Each row of a before or after table is a point. The points were changed in one or more steps. Then noise was added and the rows were shuffled. The steps act on columns, c1 being the first. What was done? A step turns or swaps two columns, mirrors them in a line or flattens them onto one, adds a multiple of one to another, or multiplies or shifts one. Angles are multiples of 10 degrees, from the lower column toward the higher: turns from -170 to 170, lines from 10 to 170 but not 90. Use the fewest steps. Two steps may share a column if one is a turn and the other turns, adds or multiplies; they go together, in the order done. Otherwise the lowest column goes first.
(in the rows, 128 means zero)

Before:
[[143 182]
 [119 186]
 [149  99]
 [102 180]
 [142  66]
 [108  74]
 [ 79 121]
 [ 90  93]
 [ 87 161]
 [104 167]
 [ 92 178]
 [151  33]
 [169 146]
 [ 72 113]]
After, 14 rows:
[[117 126]
 [142 133]
 [ 71 106]
 [102 119]
 [ 81 115]
 [159 143]
 [121 123]
 [135 135]
 [ 86 117]
 [122 129]
 [121 124]
 [ 85 110]
 [117 126]
 [166 141]]
Steps: flatten c1 and c2 onto the line at 20 degrees

Before:
[[175  88 115 141]
 [105 171 128  96]
 [125  86 111 155]
 [ 82 176  81 105]
 [ 46 131 122 174]
 [173  33 163 135]
 [150  43  61 142]
 [126 150 129 146]
 [163  54  79 147]
 [109 156 141 133]
 [121  45 120 141]
 [143 151 112 159]
 [ 99 163 123 105]
 [ 73 168 106 169]]
After:
[[158 169  75 191]
 [ 96  87 120  88]
 [207 159  99  69]
 [116  34  77  96]
 [135  48 135 101]
 [ 93  45 179 100]
 [106  49  88  77]
 [148 158 139 129]
 [139 148 123  96]
 [236 128 123  69]
 [131 170 120 204]
 [151  85 118  78]
 [139 162 118 181]
 [136 151 110  67]]
Steps: multiply c4 by 2; turn c1 and c4 by -160 degrees; turn c2 and c3 by -10 degrees

Before, 9 rows:
[[ 80 120 117 131 101 130 129 131 120]
 [ 94 130 112 130 119  97 132 157 120]
 [ 89 135 128 159 132 117 140 150 138]
 [147 169 128 144 152 136 143 103  67]
 [142 145 109 166 149 121 125 105  76]
 [142 147 115 134 131 129 107 119 120]
 [143 122 126 147 147 110 145 122 113]
 [119 123  97 136 136 132 134 151 128]
 [151 116 171 184 141 135 124 187 113]]
After, 9 rows:
[[  7 121 106 117 104 126 130 135 119]
 [173 173 119 121 157 118 148 102  68]
 [162 148 104 124 136 126  97 121 121]
 [ 43 129 102 121 119  94 134 154 122]
 [167 121 117 115 152 105 156 123 113]
 [108 125  90 121 136 132 142 153 128]
 [187 117 160  79 160 131 121 188 113]
 [163 146 100 100 160 107 122 105  79]
 [ 31 136 116 101 144 117 141 151 136]]
Steps: multiply c1 by 2.5; shift c3 by -10; mirror c4 and c5 in the line at 80 degrees; add 0.3 times c9 to c6; multiply c7 by 1.6

Before, 9 rows:
[[ 99  92  93 163 196 147 161 150 124 100  90 130]
 [146 198 160  61 120 151  77  95 151 166 128 120]
 [132 175 153 153 152 124  89  96 167 144 149 142]
 [116 113 114 117 180  91 143 172 143 104 145 118]
 [ 58  91 133 179 169 134 122 179 120 124 133 107]
 [ 38 117 103 143 171  71 134 134 134  52 103  90]
 [178 140 130 136  96 165  84 120 177 151 146 106]
 [132 164 158 121  86 142 105 136 152 111 146 161]
 [154  30 134 172 129 104  99 162  61  86 140 143]]
After (9 x 12):
[[ 32 116 143 143 169 130  71 134 159  51  96 153]
 [ 73 112 107 117 183 119  90 173 130 104 120 146]
 [164 176 117 152 150 166 131  96  97 145 159 155]
 [  6  91 124 178 170 132 135 179 152 124 135 131]
 [186 141 113 137  96 164 173 119 123 152 136 181]
 [119  30 118 173 129 162 110 162 149  84 137  64]
 [124 162 123 120  86 147 145 136  88 111 163 133]
 [181 198 140  61 120 176 160  96 124 167 159 151]
 [ 77  91 153 164 196  91 140 151 129 100  83 124]]
Steps: add -1 times c8 to c1; turn c3 and c11 by 70 degrees; turn c6 and c7 by 100 degrees; turn c9 and c12 by 120 degrees

Before, 9 rows:
[[ 34 134 118 130 127 134 118 131 104 126 144 139 117 112 161 151 134  91]
 [158 135 142 122 161 110 175 127 124 158 138 134 130 139 165  88 135 101]
 [159 145 136 100 139 119 114  89 118 140 144 158 139 109 140 183 150 115]
 [166 145 144 117 144  97 119 152 118 117 113 133 140 119 150 156 158  99]
 [152 141 113 129 162 139 139 153 123 115 143 133 130 112 162 109 135 100]
 [139 146 152 127 162  58 146 147 107 114 125 129 145 112 150  98 106 162]
 [142 149 144 107 129 124 130 133 137 148 133 187 120 129 145  81 145  99]
 [113 133 151 138 116 133 152 127 142 119 131 155 148 112 164 115 144 106]
 [161 156 144 141 159 127 114 119 117 115 142 132  27 106  74 111 151 108]]
After (9 x 18):
[[136 157 103 142 155 128 168 125 117 168 144 165 167 133  72 216 153 109]
 [130 135 121 126 162 110  74 169 127 159 139 155  90 112 166 124 128  99]
 [134 147  98 129 159  57  63 130 108 115 124 134  93 126 150 139 101 160]
 [  3 150 114 107 130 123 110 125 136 165 136 217  91 115 143 143 142  98]
 [ 56 135 124 130 125 132 131 118 103 125 145  61 153 147 162 130 134  91]
 [126 144 128 128 161 137  60 126 123 118 148 157 112 152 162 141 134 102]
 [ 62 132 102 137 110 136 101 151 144 115 133 147 105 122 164 121 145 111]
 [ 78 145 111  99 143 118 229 134 118 119 143 193 167 131 136  87 150 115]
 [139 144 112 115 143  92  87 108 115 105 115 164 149 124 148 113 157  98]]
Steps: multiply c12 by 2.5; turn c1 and c12 by 60 degrees; turn c3 and c14 by -140 degrees; turn c7 and c8 by 120 degrees; multiply c7 by 2.5; turn c13 and c16 by -120 degrees; turn c10 and c16 by -30 degrees

Before, 14 rows:
[[168 147 131 129 119 142 135 121 128 126 193 136 132 116 142  84 119  97
  133 124 136 106 143 146 115 139 124 109 142 134  99 103]
 [134  90 153  93 141 112  66 101 143 120 148 115 160 145 123  82 168 156
   88 146 127 105 138 110  94 160 113 159  85 177 135 135]
 [134 119 150 114 130 113  59 119 136 149 174 140 130 137 147 108 135 140
  158 108 138 114 121 137 120 101  68 128 151 106 151 169]
 [148 118 126  89 132 167 115 104 125 164 128 125 140 144 151  90 177  95
  122 179 149  89 110 122 130 155 133 182 164 100 161 100]
 [163 101 159 161 132 152 112  69 155  66 153 114 138 139 157 136 151  65
   78 157 113 109  98 141 131 150 171 126 148 115 130 134]
 [195 160 152 139 154 120  94 111 132 158 160  98 140 106 163 155 127 124
  203 159 127 161 137 163 168 116 153 137 106 160 141 123]
 [142 113 142 158  94 120 105 178 141 149 134 126 111 118 135 155 147 112
  161 140 142 177  89 132 150 150 142 188 138 144 161 140]
 [150 147 115 122 120 111 110 119 157 167 135  99 156 143 145 112 154 147
  180 157 141 101  88 141 107  78 107 115 101 145 122 142]
 [131 114 158 119 119 125  74 128 120 139 138 101 126 112 114 103 120 144
  110 147  79  82 165 110 112 113 122 144 129 149 150 116]
 [159 118 160 138 117 137 109 140 136 161 122 166 174 165 102  73 187 153
  100 162 141 171 140  99 113 135 186 102 152 178 132 132]
 [122 158 160  71 147 153 101 137 143 142 109 115 103 153 140  97 180 129
  142 123 160 117 149  98 147 117 103 140 181 107 105 137]
 [154  71 112 170 123 117 140 118 145  95 143 164 100 108 144 101 152 169
  133 100 134 116  53 144 141 140 132 114 135 198 123 201]
 [ 91 136 142 181 116 145 133 117 139 129 116  67 147 135 169 127 151 109
  130 160 151 119 136 136 159 127 117 126 161  98 149 131]
 [123  83 122 141  91 122 127 156 113 105 117  76 154  95 130 111 167 126
  138 121 102 133 116 156 139 121 174 109 180 179 125 131]]
After:
[[132  92 150  93 141 110 166 101 142 120 130 125 161 147 121  96  83 156
   88 181 128 105 142 109  95 162  95 127  85 177 137 135]
 [124  83 121 141  89 121 121 157 113 104 117  74 154  96 129 124 136 128
  136 132 101 134 107 156 140 121  67 108 179 180 125 130]
 [141 112 141 156  95 118 146 179 143 149 127 145 111 120 135 157 134 111
  161 146 142 176  65 133 151 150 111 135 140 142 161 141]
 [198 160 153 138 153 117 170 109 134 160 148 105 140 105 162 151 155 125
  203 148 127 162 143 162 166 115 120 118 107 160 141 123]
 [135 118 150 114 130 113 132 121 133 149 156 139 132 136 146 112  76 144
  159 201 137 115 118 137 120 102 158 133 150 105 152 168]
 [155  69 113 171 123 117  98 117 146  95 145 155  98 106 144 111 111 170
  132 128 134 117   6 143 141 140 101 137 136 199 124 202]
 [131 115 158 117 121 126 165 127 122 137 124 110 126 112 116 101 123 142
  110 172  80  81 189 111 113 113 131 122 128 148 149 117]
 [124 159 158  72 147 155 132 136 144 141 102 122 102 153 139 116  71 129
  142 152 159 118 161  99 150 119 100 124 180 107 105 136]
 [161 100 159 162 132 152 161  71 156  66 149 116 139 139 157 142 147  65
   77 132 113 109  79 141 132 149  88 124 150 116 129 133]
 [157 119 160 137 117 138 165 141 138 161 116 152 172 163 103  94 124 154
   99 133 139 172 149  97 114 135  32 138 152 176 132 134]
 [149 148 115 121 123 110 162 119 159 166 130  97 155 142 144 121  92 148
  179 138 142 103  65 141 108  78 117 119 101 145 122 144]
 [146 117 126  87 133 168 178 104 126 164 122 141 138 144 149 108  95  96
  122 124 150  90  99 121 130 155  78 136 163  98 163 100]
 [168 147 130 128 117 140 123 122 130 127 193 130 133 116 139  83 121  95
  134 121 134 108 153 145 115 138 126 128 141 135  98 103]
 [ 91 136 143 181 115 144 156 117 139 129 117  73 149 136 169 133 106 110
  128 113 149 118 142 135 159 126 118 107 161  98 149 132]]
Steps: add 0.3 times c7 to c11; turn c7 and c20 by -110 degrees; flatten c12 and c28 onto the line at 20 degrees; turn c16 and c17 by -20 degrees; turn c17 and c27 by -130 degrees; multiply c23 by 1.6

Before, 8 rows:
[[134  88 120 141 122 123 135 110 106 116 148 113 158 140 120 135 149  98
  119 138 101 126  95 143 132 127 142 109 146 117 132 121 101 120 119 102
  134 124 130  94 128  59 136 113  88 130 113 123 111 142 160 136 157 131
  106 136 113 129 117  89  98 200 159 129]
 [112  74 104 134 128 112 153 111 134 109 140 122 122 151 136 134 120 106
  156 149  91 103 146 156 128 131 138 106 116 179 156 149 118  98 138 132
  136 249 128 130  47 133 110 162 118 152 126 119 107 124  98 184  77 127
  112 137 127 133 120 127 102 108 125 129]
 [151 140 102 105 236 139 143 112 114 127 127 114 116 139 143 157 139  95
  139 155  96 106 146 139 140  89 141 159 132 123 117 122 110 138 119 109
  117 113 124 135 127  91  95 111 116 159 109 118  93 127 121 130 158  74
  100 123 131 135 133 141 149 107 120 127]
 [150 136  76 105 124 138 122 115 107 180 148  96 121  61  93 118 194  98
  140 149 200 156 135 135 110 118 122 107 136 114 118 150 141 143 126 123
  115  88  96 136 107 132 112 156 136 115 113 191  98 171 118 121 145 109
  112 132 117 125 118 135 158 111 116 130]
 [ 44 115  81  91 134 133 154 141 123 109 145  95 117 156 141 148 130 109
  137 148 138  95 140 137 101 105 148 224 131 113 124 133 154 143 134 125
  108 114 129 140 114 132 137 130 108 125 135 128 117 162 155 125 160 131
  181 151 102 141 131  99 101 110 115 131]
 [148 121 131 109 113  92 114 149  96 118  99 134 120 154 154 144 128 191
  127 112  94 101 126 144 109 126 131 122 144 117 103 123 133 122 156 204
  101  83  93  97  91 104 155 111 131 121 124 116 169 115 137 111  93 136
  112 144 127 120 117 140 110 136 125 131]
 [133 140 113 131 153 142 144 110 120 106 135 153 125 154 121 137 130 102
  118 145  92 173  84 128 143 119 137 107 145 122 119 122 149 140 119 127
   81  95 126 133 122 134 109 115 134 123 155 167  94 114  98 131 135 133
  104 138 119 133 134 134 100 120 144 115]
 [145 144 128  95 124 144 150 114 100 109 126 163 122 142 114 122 135 108
  126 108  93 180 130 154 150 106 145 119 111 113 130 143 150 129 130 127
  135  86 108 133 128 134 125 138 112 133 133 136 155 114 106 174 121 126
  168 149 114 163 100 142 108 122 116 118]]
After:
[[148 120 133 104 117  95 117 126  97 115  99 132 122 162 128 169 131 190
  124 110  97  99 125 143 109 123 127 123 146 113 100 120 130 125 153 159
  100  83  80  99  92 112 153 127 113 121 125 112 168 116 123 112  96 136
  111 144 122  60 115 143 131 133 125 128]
 [113  73 102 131 127 117 151 115 139 110 137 117 123 149 142 127 114 108
  159 151  93 103 145 156 127 131 134 104 117 177 150 149 114 101 141 131
  135 253 130 132  46 142 112 127 101 148 124 116 109 130 124 183  81 121
  119 134 127 129 114 124 116 113 121 130]
 [151 134  74 110 125 139 122 124 103 174 150  95 118  68 110  99 193 100
  143 148 198 149 133 144 111 121 119 110 141 114 118 154 139 147 124 123
  119  90  74 137 107 108 110 134 160 118 117 192  94 169 133 119 143 109
  104 127 114 127 120 134 135 108 113 130]
 [130  92 117 143 121 122 135 110 101 114 151 112 156 163 129 111 146  99
  117 135 101 126  96 142 131 124 141 105 145 117 134 118 104 120 121 116
  138 122 130  96 133  71 133 142  95 127 113 123 110 140 137 133 153 129
  105 133 114 152 116  87  94 201 161 128]
 [129 143 115 129 155 145 139 113 123 107 135 152 126 153 129 117 133 105
  122 145  89 172  81 127 145 116 139 103 145 122 121 121 147 142 122 130
   82  92 119 135 121 148 112 108  99 123 153 164  94 116 103 131 139 135
  102 135 124 130 134 134 137 119 144 114]
 [ 45 118  77  90 136 134 158 116 124 111 148  94 121 155 121 150 128 112
  139 147 138  92 142 136 102 103 146 226 132 114 125 133 153 139 134 138
  105 114 128 140 114 142 137 140 101 125 134 131 108 162 144 130 166 128
  179 150 101 136 129 100 109 103 118 127]
 [145 143 129 101 120 142 147 134 100 111 129 164 122 138 127 105 135 111
  123 111  93 178 131 149 150 102 147 118 108 113 133 145 143 131 128 165
  136  87  94 127 128 139 125 120 110 127 138 134 156 116 118 175 122 127
  163 154 116 148  99 144 114 120 117 115]
 [149 138  99  99 236 140 143  95 112 127 128 115 120 151 140 138 135  98
  140 155 102 104 144 136 138  90 137 158 134 123 116 120 108 140 116 121
  114 107 118 132 132 100  98 110 144 156 111 117  95 130 119 133 160  80
   98 122 134 146 129 139 120 104 121 132]]
Steps: turn c8 and c16 by 60 degrees; turn c15 and c16 by 40 degrees; turn c14 and c42 by 20 degrees; turn c36 and c58 by -60 degrees; multiply c39 by 1.6; flatten c44 and c51 onto the line at 50 degrees; swap c45 and c61

Before, 11 rows:
[[147 111 156 151 122 151 109 160 102 147  91 123 169 168 220 121 105 146
  138 184 140 165 154 130  97  76  87  98 156  18  85 133  99  81 165  86
   59 152 201 122  48 190 188 126 188 147 157 144 196 123 161 129  35 196
  159 160 134  80 118 137 200 125 141 156]
 [131 135 188 150 113 132 134 233 203 120 175 127 164 136 197 131 165 129
   98  90 146 102  33 123 186 166  70  91  93 170 139 142 137  73 103 122
  202 144 112 125  32  95 162 127  57 163 168  80  37 111  74  84 127 183
   83 116 142 126  69 106 122 129  61 179]
 [206 165 189 158  98 107 192  90 129 154 154 213 125 139 131 127  69 185
   67 109  94 184 135 107 145 140 172 131 112 127 119 164  90 154 122 123
  106 136 158 131  69 157  52  95 170 173  94 108 104  83  67 110 129 163
  124 111  93  84 130 102 203 195 160 170]
 [ 88 113 114 166 169 112 134 134 136 156  80  66  79 136 217  85 116  88
  137 117  98 175 148 130  97 131 130  91 138  48 111 212 154 151 141 195
  139 160 162 157 136  37 166 113 219 137 158 134 137 134 165 142  48  97
  162 104 128  77 131 161 199  95  92 172]
 [157 104 131  41 139 147 142  75 126 122 142 167 207 189 137 161  84  96
  111 147  93 140 129  77 120 149 168 135  36  81 167 114 126 136 144 112
   86  73  96 124  69 167 135 143  84 129 113  15 120 139 106 184 162 170
  142 138 151 136 117 184 146 100 138 102]
 [ 56 104 164  51 140 186 136 139 161 125 145 141  57 133 132  87 175 126
  130 137 122 147 198 154 204 160 200  61 124 163 182 175  55  44 104  99
  145 135 153  99 135 129 212 107 135 104 142 134 143 114 123 111  96  50
  143 103  89 159  62 116 171  45  76 151]
 [128  99 127 116 127 108 121 168  58 129 124  97 128 116  98 179 197  72
   44 104 158 106 123  94 128 130  87 131  97  44 101 138 142 103 145 138
  128  91 106 122  78  89 109  75 107 104 106 158  94 157  82 145 108  62
   76 106 183  98 126 164  72  71 110 165]
 [150  78 108 140 163 201 138  99  77 124 106 213 112  99 110  85 189 118
  110  96 244 131 126  97 149 130  70 103 124 128 171 192 197 124  97 104
   98  78 167 108 154 178 111 155 192 156 130  48 142 179 134  89 163 168
  128 109 170  46 180 191  49  49 135 104]
 [160  99 112  79 191 119  66  92 114 148 174 168 102 103 133 132  94 168
   90 117  99 178 127 119 140 102  90  61 229 148  73 136 142 107  65 112
  112  98 134 158  88 166 103 147  87 170 140  84 123  49 157 155 117  91
  144  71 176 134 111 117 171 168  92  61]
 [102 153 124 114  87 145 120  40 152 111 142 185 133 100 118 117 134 134
   94 165 165 165 136 133 167 226  85 101 146  73  98 117   7 116 137 114
  100 102  98 114  93 217 121 149  82 121  77  52 150  99  83 161 131 208
   94  65  89 166 161 115 199 128 118 151]
 [181 133 100 137 119 170 145 219 148  59 158 133 178 192 107 145 112  95
  115 186 129  97  87 115 184 199 177 188 144 134  52 113 110  58 131 152
  155 126 157 140 115  69  72  42  50 169 110 139 170 152 190 185  90  81
  147 167  57  76 135 113  90  57 164 130]]
After:
[[ 96  99 114  84 127 121  68  92 110 149 174 171 129 105 134 138  94 101
   90 113  94 176 129 122 139 101  91  59 228 152  71 133 144 103  61 112
  107 166 135 176  90 167 111 147  88 167 139  85 121  48 157 158 191  92
  146  67 175 135 108 119 174 174  94  58]
 [112  78 105 137  90 197 137  93  77 124 106 212 129 101 112 130 188  75
  109 101 247 130 130 103 147 133  69 105 125 130 170 206 196 123  96 104
   95 116 164  94 153 175 114 153 192 158 130  48 143 174 132  89 153 169
  128 109 168  46 182 194  46  50 128 108]
 [131  96 127 121 143 108 124 172  61 125 124  98 128 118  99 161 194  88
   51 102 160 110 121  93 126 127  85 129  96  42  99 112 138 101 143 134
  129  74 107 111  76  86 108  73 106 104 105 155  99 155  77 145 130  62
   71 109 187 104 126 168  69  69 108 166]
 [ 93 115 111 166 204 118 135 139 134 153  80  70 169 137 218 136 115 160
  138 119  98 178 153 132  96 130 125  93 139  51 107 224 157 149 143 194
  139  90 161 171 134  31 163 113 222 137 154 138 135 135 162 140 177  92
  160 102 127  79 128 161 199 100  89 174]
 [159 131 189 155 132 129 135 230 207 121 179 129 109 141 195 131 166 141
   98  90 141  97  33 121 183 165  69  85  91 169 140 143 139  73 107 121
  204 129 115 123  30  96 159 129  58 166 165  79  37 113  75  85 114 183
   84 119 132 128  69 110 122 134  65 182]
 [ 79 105 165  51 162 187 138 134 163 129 144 137 187 132 135 123 178 132
  129 133 118 148 198 153 205 159 198  57 128 164 181 190  52  40 106  98
  144 123 156  85 137 133 212 109 138 104 139 128 147 111 127 114 142  46
  147  99  92 158  62 112 173  47  81 147]
 [136 156 124 113 135 148 117  39 150 107 140 181 133 100 116 117 136 102
   95 167 165 166 136 131 165 227  86 100 144  76  95 127   6 119 137 116
   95 135  99 105  97 216 115 149  81 118  78  51 149 102  81 163  84 209
   91  64  90 166 159 114 199 127 117 149]
 [114 164 185 162 132 106 189  93 125 158 154 214 101 136 127 137  61 139
   65 114  93 189 134 105 144 142 178 131 110 128 118 156  95 153 126 129
  109 187 159 134  68 157  53  90 174 168  97 107 103  86  65 109  97 169
  120 112  91  82 129 105 205 192 163 172]
 [160 128 103 140 165 168 147 217 145  62 158 136  80 190 103 133 117 122
  111 186 131  96  91 113 184 202 174 188 143 136  53 107 106  61 129 154
  155  98 156 145 113  67  77  43  47 170 107 142 174 152 189 184 132  85
  147 168  51  75 136 110  90  57 163 124]
 [191 100 130  39  92 144 141  74 130 124 143 167  75 188 141 140  86  74
  115 145  91 143 127  73 119 153 172 141  37  80 165  95 122 135 145 113
   84  93  96 119  69 167 135 142  84 128 113  13 121 145 110 182 134 168
  142 132 153 133 114 182 144 106 144 108]
 [163 114 153 153 220 148 110 159 100 145  92 121 103 168 222 122 100 152
  136 183 140 164 150 129  96  77  86  96 163  20  86 134  99  83 164  84
   62 147 199 124  49 186 186 124 189 147 154 149 200 121 158 126 141 193
  160 160 130  79 119 138 201 126 141 161]]
Steps: multiply c1 by 0.4; turn c1 and c13 by -120 degrees; turn c5 and c53 by 100 degrees; turn c16 and c32 by -30 degrees; multiply c16 by 0.7; swap c18 and c38; multiply c40 by 1.6
